Each row of a before or after table is a point. The points were changed in one or more steps. Then noise was added and the rows were shuffled. The steps act on columns, c1 being the first. Write out the steps. A step turns or swaps two columns, mirrors them in a line or flattens them onto one, adds a multiple of one to another, or multiplies or shifts one. Angles are multiples of 10 degrees, from the lower column toward the higher: turns from -170 to 170, lines from 10 to 170 but not 90. Use the fewest steps. Two steps may share a column if one is a turn and the other turns, adds or multiplies; they go together, in the order done. Otherwise the lowest column goes first.

Before (9 x 3)
[[41, -36, -7],
[-13, 21, -2],
[7, 41, -21],
[-4, 43, -6],
[-32, 6, -28],
[28, -55, -3],
[23, 19, 5],
[11, 44, 6],
[-24, 20, 18]]
After (9 x 3)
[[37, 25, 4],
[30, 1, 2],
[32, 26, -20],
[-15, -61, -4],
[-22, 24, -28],
[-3, 29, 18],
[25, 34, -5],
[4, 25, -3],
[9, -55, -8]]
Steps: turn c1 and c2 by -40 degrees

Before (9 x 6)
[[-12, 6, 21, 10, -5, 25],
[-9, 31, 10, -21, 0, 21],
[-4, 35, 9, -18, 7, -26],
[14, -7, 15, -22, -9, -4],
[7, 15, 18, 24, 3, -17],
[-8, -60, 18, -6, 6, -26],
[3, 37, -47, 30, 4, -24],
[-9, 32, 3, -17, -21, -31],
[1, 36, 21, -8, 7, -28]]
After (9 x 6)
[[18, 34, 21, 4, 6, 21],
[24, 30, 17, 1, -21, 22],
[14, 36, 14, 15, 7, 25],
[-11, -9, 27, 8, -11, 10],
[19, -59, 11, 13, 7, 20],
[-1, 32, 22, 3, 1, -22],
[-4, 7, -3, 22, -4, -28],
[10, 36, -43, -34, 5, 22],
[3, 16, -16, 23, 5, 18]]
Steps: turn c1 and c6 by 150 degrees; turn c3 and c4 by 70 degrees

Before (13 x 9)
[[-4, 15, -16, -13, 38, 38, -25, -34, 10],
[0, -17, -15, 24, -42, -22, 3, -44, 27],
[-9, -35, -23, 60, 3, -23, 24, 28, -12],
[2, 20, 18, 23, -23, 23, 48, 3, -10],
[-25, 35, -32, 33, 24, -30, 23, 16, -4],
[-37, -35, -8, 5, -21, 34, -7, 37, -47],
[-26, 38, 35, -18, -15, -7, -26, -1, -3],
[34, -34, -31, -24, 18, -4, -22, -46, -45],
[-7, 48, -46, -14, 31, 5, -17, -49, -31],
[-44, -10, 22, 12, 9, 21, 7, -49, -37],
[27, -30, -9, -14, 36, -11, 48, 32, 1],
[-39, -27, 5, -19, -31, 4, 9, 19, 7],
[-17, 28, -23, 48, 13, 3, 28, 31, 8]]
After (13 x 9)
[[-7, 46, -43, 3, 32, 9, -12, -48, -30],
[34, -36, -32, 3, 18, -1, -15, -45, -43],
[-4, 15, -17, 5, 37, 37, -22, -36, 9],
[-37, -26, 6, -4, -34, 3, 16, 16, 10],
[-16, 27, -24, -3, 11, 3, 21, 32, 7],
[-27, 33, -33, -7, 22, -29, 15, 16, -4],
[-37, -35, -7, -3, -20, 32, -8, 38, -50],
[-21, 37, 37, 4, -15, -9, -22, -1, -4],
[27, -30, -9, -8, 38, -13, 49, 31, 2],
[-2, 19, 18, -6, -23, 25, 38, 3, -7],
[-43, -7, 24, -1, 12, 22, 9, -51, -36],
[2, -17, -17, 3, -43, -23, 1, -42, 26],
[-11, -33, -23, 0, 5, -24, 10, 29, -11]]
Steps: flatten c4 and c7 onto the line at 100 degrees

Before (11 x 11)
[[50, -7, -16, 8, -1, -21, -19, -27, -31, -1, -13],
[-11, 2, 20, 31, 9, -3, 42, 27, 30, -24, -9],
[12, -18, -11, 31, 6, -36, -1, 0, -10, 8, 21],
[-42, 6, 17, -19, 13, -23, 60, -8, 9, 7, 14],
[-7, 22, -21, -16, -44, 1, 21, -13, -44, 5, 20],
[-11, -33, 27, 11, -18, 8, -18, 6, -12, 28, -5],
[-17, -27, -25, 12, 15, -2, 26, 22, 23, 5, -31],
[-17, 11, 13, 42, 15, -6, -17, -1, -22, -36, 0],
[9, -3, -23, -1, -41, -16, -23, -44, -11, -15, -9],
[10, 41, -24, 3, -7, -36, -11, -24, -5, 9, 1],
[0, -4, -5, -4, 0, 1, -12, 9, 4, -18, 10]]
After (11 x 11)
[[-16, 10, 12, 35, -34, 29, -15, -1, -21, -35, -1],
[-12, 1, 20, 23, -28, 22, 43, 34, 31, -25, -8],
[-41, 6, 17, 1, 18, -30, 59, -10, 10, 9, 13],
[13, -18, -11, 20, -20, -45, 0, 0, -8, 9, 21],
[9, 42, -24, -4, 0, -46, -11, -31, -5, 10, 2],
[50, -7, -17, 3, -3, -21, -18, -34, -32, -1, -13],
[2, -2, -3, -2, 4, 19, -11, 13, 3, -19, 11],
[-6, 21, -20, -46, -2, -4, 21, -17, -45, 6, 21],
[-17, -27, -25, 17, 4, -7, 26, 29, 24, 6, -30],
[8, -3, -25, -36, -14, -2, -23, -57, -9, -16, -9],
[-12, -33, 26, -13, -27, -21, -18, 7, -13, 28, -6]]
Steps: turn c4 and c5 by -60 degrees; add -0.3 times c3 to c5; add -1 times c10 to c6; multiply c8 by 1.3
